Each row of a before or after table is a point. The points were changed in one or more steps. Then noise was added and the rows were shuffled. The steps act on columns, c1 being the first. Write out the steps. A step turns or swaps two columns, mirrors them in a line or flattens them onto one, adds a multiple of one to another, or multiplies or shifts one. Angles are multiples of 10 degrees, from the lower column toward the higher: turns from -170 to 170, lines from 10 to 170 but not 90. Use the fewest steps. Two steps may share a column if one is a turn and the other turns, adds or multiplies; they go together, in the order done. Otherwise the lowest column goes first.

Before, 11 rows:
[[ 2.0 -2.1 -9.2]
 [-3.1  1.2  4.4]
 [-0.7 -2.4 -5.8]
 [ 4.3 -2.5 -5.4]
 [ 1.1 -0.4  3.5]
 [-3.6 -4.5 -1.7]
 [ 3.3  0.1 -3.4]
 [-1.5 -0.7  3.0]
 [-3.0 -2.7 -1.2]
 [-3.3  1.8  1.4]
 [ 1.0  1.2  2.9]]
After (11 x 3):
[[-2.1  1.9  1.8]
 [-0.5 -1.1  1.2]
 [-2.0 -4.3 -0.5]
 [-2.3  2.9  0.6]
 [ 2.1 -0.7  1.4]
 [ 5.1 -4.0 -2.2]
 [ 4.2  0.1 -1.5]
 [ 1.9  1.9  1.1]
 [ 0.3 -3.8 -2.3]
 [-2.7 -7.1 -0.6]
 [ 2.9 -3.4 -3.7]]
Steps: shift c1 by 1.0; multiply c2 by 1.6; multiply c3 by 0.4

Before (10 x 6):
[[-1.6  2.6 -2.3  0.5  0.6 -1.7]
 [-2.6  0.1 -1.6  1.5  1.3  1.2]
 [ 0.6  1.9  9.9 -0.1  1.2  2.2]
 [ 0.9  0.2 -1.0 -7.2 -2.1 -2.3]
 [ 2.0  3.6 -1.2 -0.7 -1.7  2.2]
 [-2.4  0.9 -2.6  1.8  1.1  3.4]
 [ 2.4 -5.4 -2.6  1.4 -2.6  3.2]
 [-2.8  1.5 -2.7  1.8 -0.6  3.7]
 [-2.2  0.2  9.0 -1.2 -4.1 -5.8]
 [-3.4 -0.4  3.2  2.0 -2.0  4.0]]
After:
[[-3.3  1.9  1.1  1.3 -2.6  5.8]
 [ 4.4 -2.3 -1.0  2.1 -1.9  3.3]
 [ 6.4  3.7 -6.7 -1.2 -4.0 -4.4]
 [ 0.9 -2.8  3.5  1.8  1.1  1.9]
 [ 1.1 -3.6  3.8  1.9 -0.6  1.8]
 [-1.2  1.4  0.5 -7.2 -2.1 -2.0]
 [-2.3 -4.3  0.0 -0.7 -1.7 -0.6]
 [ 1.4 -0.7  2.7  1.6  1.3  0.9]
 [ 0.1 -0.9  2.6  0.5  0.5 -2.9]
 [ 4.5 -3.0 -8.8  0.0  1.1  0.4]]
Steps: turn c1 and c3 by -150 degrees; mirror c2 and c6 in the line at 110 degrees

Before (13 x 9):
[[-0.3  3.9 -2.6  4.4  3.5  0.3 -1.0 -6.5  1.2]
 [-6.8  2.1 -5.0  1.9  4.6 -4.3 -0.3 -1.9  0.8]
 [ 0.3 -0.3 -2.0  1.0  1.1  0.0 -1.0 -1.0  0.5]
 [-2.5  1.5  0.0 -3.8 -1.7  3.2  1.4 -4.4  2.1]
 [-0.5 -0.5 -0.2  1.1  2.4 -0.1  1.3  2.3 -1.0]
 [-8.7 -3.2 -3.0 -0.9  0.9  1.2 -0.2 -2.2  0.3]
 [ 1.6 -2.6 -0.1  2.1  3.6 -1.5  2.8 -1.7 -1.3]
 [ 0.3 -1.7 -4.1  2.7  0.4  2.4  4.3 -2.1  1.9]
 [-2.2  1.0 -2.2  1.5 -0.9 -3.3 -0.4 -3.6  5.0]
 [ 0.9  2.3 -2.0 -3.8  0.2  1.1  0.3 -2.7 -0.8]
 [ 0.6 -3.2 -6.9  4.2  7.4 -5.1  1.7 -2.3  5.3]
 [ 4.3 -2.1  3.1 -0.4  1.3  1.9  4.6  2.6  5.9]
 [-5.0 -2.7 -4.6  3.4  2.1 -0.2  5.0 -3.2 -2.1]]
After (13 x 9):
[[ 0.4 -1.7 -2.1  0.4  1.2 -0.1  1.4 -1.1  0.5]
 [ 0.2 -3.3 -4.2 -5.2  0.5 -2.9  0.0 -2.1  1.7]
 [-0.2 -6.3 -2.8 -1.2  3.4  1.1  4.2 -6.5  1.2]
 [-4.9 -2.0 -4.6 -6.2  2.2 -0.9  0.6 -3.2 -2.1]
 [ 0.8 -4.6 -2.1  1.8  0.1 -0.2 -3.5 -2.6 -0.8]
 [-2.2 -2.1 -2.2 -0.3 -0.9  3.5  1.6 -3.7  5.0]
 [ 0.6 -2.2 -6.9 -3.4  7.4  3.8  2.8 -2.1  5.1]
 [-0.4  0.3 -0.2 -1.6  2.3 -0.2  0.1  2.4 -1.1]
 [ 4.2  4.5  3.0 -4.0  1.2 -2.3 -2.8  2.6  5.9]
 [-6.8 -5.3 -5.1 -0.5  4.5  4.8  1.5 -1.9  0.9]
 [-8.8 -0.2 -3.1  0.9  0.8 -2.1 -0.5 -2.2  0.1]
 [ 1.6  2.8 -0.1 -3.5  3.7  0.7  0.4 -1.6 -1.4]
 [-2.5 -2.6  0.0  0.8 -1.5 -2.5 -4.1 -4.5  2.1]]
Steps: turn c2 and c6 by 160 degrees; add 1 times c3 to c2; turn c4 and c7 by 120 degrees

Before, 12 rows:
[[  6.7   0.7   1.8   1.7   6.2  -3.1  -0.4  -2.9   0.6   0.4   3.3   0.2]
 [ -2.4  -2.1   1.2  -6.4   0.1  -0.7   1.7  -3.0   1.6  -0.1  -1.2   1.8]
 [ -0.8   3.8   0.4   2.1   3.7  -0.6  -0.1  -1.2   3.2  -1.7  -1.7  -2.6]
 [ -2.1   1.0  -1.7  -0.1  -0.2   0.3   4.9  -0.6  -0.3  -2.5   3.1   1.9]
 [ -1.4  -2.4   1.2   1.3   0.6 -10.4   0.1  -1.6   3.5  -2.5  -0.3  -3.6]
 [ -2.2  -1.4  -1.2  -1.7  -1.2  -0.7  -1.6  -3.1  -0.3  -3.3   2.4   0.7]
 [ -1.3  -2.2   1.6  -1.0  -0.8  -0.8   2.3  -1.9  -2.9  -4.3  -0.3   1.8]
 [  6.5  -1.0  -3.5   0.9   2.0  -0.2   2.8  -0.1  -0.7  -1.2   1.7   0.6]
 [ -0.9   0.1   0.7   1.9   2.6  -3.1   6.7  -2.3   0.9  -1.9   2.0 -10.2]
 [  0.7  -2.0   0.9   1.2   1.4   0.2  -0.2  -2.6   3.4  -5.0   2.1   2.0]
 [ -1.1   1.7  -3.1   0.1   5.8  -2.2  -0.7  11.2   1.7  -3.2   0.9  -0.6]
 [  9.8   1.3   1.4  -4.4   0.8  -3.8   4.3  -3.3  -2.8  -4.0   2.8   0.8]]
After, 12 rows:
[[  6.4   1.8  -3.6   1.1  -1.6  -1.1   2.7  -0.4  -0.6  -0.9  -0.7   0.8]
 [  7.0   3.1   2.0   1.6  -7.0  -0.7  -0.4  -2.6   1.6   0.5   1.3   0.3]
 [ -1.5   0.2   1.9  -1.2   0.1   1.4   2.0  -2.6  -2.1  -4.5  -2.2   1.9]
 [ -1.2   0.3  -3.1   0.0  -6.1  -1.4  -0.5  11.1  -2.1  -3.0   1.7  -0.7]
 [ -2.1   2.4  -1.1  -1.7   0.8   1.3  -1.4  -3.3   0.8  -3.4  -0.8   0.5]
 [ -0.5  -2.4   0.4   2.2  -3.8  -2.0  -0.4   0.3   3.2  -1.6   3.7  -2.7]
 [ -1.9   2.8  -1.6   0.1   0.3   0.0   4.7  -0.5  -0.3  -2.6   1.4   1.9]
 [ -2.4  -1.1   1.1  -6.4  -0.6   0.7   1.6  -2.3   2.9   0.0  -2.3   1.8]
 [ -0.9   2.0   1.0   2.1  -3.8   2.1   6.8  -1.6   1.6  -1.7   0.5 -10.0]
 [ -1.4   0.1   1.2   0.9  -5.7  11.3   0.1  -0.3   4.0  -2.4  -2.3  -3.7]
 [ 10.1   2.4   1.6  -4.3  -2.2   3.9   4.3  -4.1  -1.2  -4.3   1.8   1.0]
 [  0.6   2.4   1.0   1.1  -1.0  -1.2  -0.2  -1.5   4.1  -4.9  -2.0   2.0]]
Steps: mirror c2 and c11 in the line at 50 degrees; turn c5 and c6 by -150 degrees; multiply c6 by 1.3; turn c8 and c9 by -20 degrees

Before, 11 rows:
[[ 0.7  0.0 -3.4 -3.3  0.5  2.4 -4.8  1.5 -1.5 -2.2 -1.4 -2.3 -0.7  0.8
   1.2  2.1 -1.6 -2.9]
 [-0.4  1.7 -3.5 -2.5  4.7 -2.7 -1.3  1.4 -2.9 -1.8 -2.2  1.7 -0.4 -1.0
   1.2  3.0  0.8 -0.2]
 [ 3.4  0.2 -5.5 -1.8  5.0  0.8 -3.2 -3.9 -0.9  0.0 -1.0  1.3 -1.2  3.5
   0.2  7.2  3.4 -0.5]
 [-0.9  5.3  2.3  6.9 -2.7 -0.8  0.9  0.6  3.0  4.7 -0.1 -2.5 -0.2 -1.9
  -5.3 -2.5 -0.2 -2.4]
 [ 2.9  4.7 -1.7 -4.1  2.1  0.9 -1.6 -2.7 -0.4 -0.3 -3.8 -3.9 -4.1 -2.0
   2.2  1.4  0.4 -1.2]
 [-1.3 -0.6  6.8  5.5 -3.5 -1.4 -1.9  0.8  4.6  2.9  1.3  2.0 -0.8 -7.3
  -4.5  0.9  1.1 -0.1]
 [-5.5  4.0 -0.7  1.1  2.3 -0.7 -4.7  0.5  0.8  2.0  0.2 -4.0 -3.2 -0.7
   0.8  4.5 -0.4 -0.6]
 [ 1.0 -3.8 -3.3 -1.9  2.9 -0.8 -1.3 -0.6 -3.4 -0.3 -2.7  1.3 -4.5  0.8
  -5.7  7.3  0.6  1.9]
 [-0.1 -2.2 -4.8 -0.5  3.3 -1.9 -1.0 -0.7  0.7 -3.8 -1.1 -4.4 -3.0 -1.3
   3.0  2.9  0.3 -1.3]
 [-2.8  1.7  1.8  6.7 -5.9  0.3 -0.4 -0.2  3.0  6.6 -1.2  0.2  0.1 -5.0
  -1.7 -1.7 -0.6  3.2]
 [ 6.1 -6.1  0.7 -1.2  0.9  4.0  5.3  6.3 -2.4 -1.1  1.7  0.1 -0.1 -6.9
  -2.1  7.4  5.8  3.6]]
After:
[[ 0.0  0.0 -3.5 -3.3  0.5  2.4 -4.8  1.5 -1.4 -2.4 -1.2 -2.4 -0.8  0.9
   1.2  2.6  1.0 -2.7]
 [ 1.3 -3.8 -3.4 -1.9  2.9 -0.8 -1.3 -0.6 -3.3 -2.4  1.1  0.9 -4.5  0.7
  -5.6  3.2  6.6  2.0]
 [-0.5 -0.7  6.8  5.5 -3.5 -1.4 -2.0  0.8  4.7  2.5  1.8  2.2 -0.8 -7.2
  -4.5 -0.5  1.2 -0.2]
 [-2.7  1.7  1.9  6.7 -5.9  0.3 -0.4 -0.3  3.0  2.2  6.3  1.2  0.1 -5.0
  -1.8 -0.5 -1.7  3.3]
 [-6.5  4.0 -0.7  1.1  2.3 -0.7 -4.7  0.5  0.8  1.1  1.6 -1.9 -3.1 -0.6
   0.7  2.6  3.6 -0.6]
 [ 5.8 -6.2  0.8 -1.3  0.9  4.1  5.3  6.3 -2.4  0.8 -1.9 -2.0  0.0 -6.9
  -2.0 -1.3  9.3  3.6]
 [ 3.7  0.2 -5.6 -1.7  5.0  0.7 -3.2 -4.0 -0.9 -0.9  0.4  0.0 -1.2  3.6
   0.1  0.7  8.0 -0.5]
 [-1.7  5.2  2.2  7.0 -2.7 -0.7  0.9  0.7  2.9  2.2  4.0 -2.0 -0.3 -2.0
  -5.2 -1.1 -2.3 -2.3]
 [ 0.1  1.7 -3.6 -2.5  4.7 -2.8 -1.4  1.4 -2.9 -2.7 -0.5  1.7 -0.3 -1.1
   1.3  0.8  3.1 -0.1]
 [-1.6 -2.2 -4.8 -0.6  3.2 -1.9 -1.0 -0.7  0.7 -2.8 -2.8 -4.1 -3.1 -1.3
   3.0  1.2  2.7 -1.3]
 [ 1.4  4.8 -1.7 -4.0  2.1  0.9 -1.7 -2.7 -0.3 -3.5  1.7 -4.7 -4.3 -2.0
   2.1  0.4  1.3 -1.2]]
Steps: turn c1 and c12 by -20 degrees; mirror c10 and c11 in the line at 30 degrees; turn c16 and c17 by 60 degrees
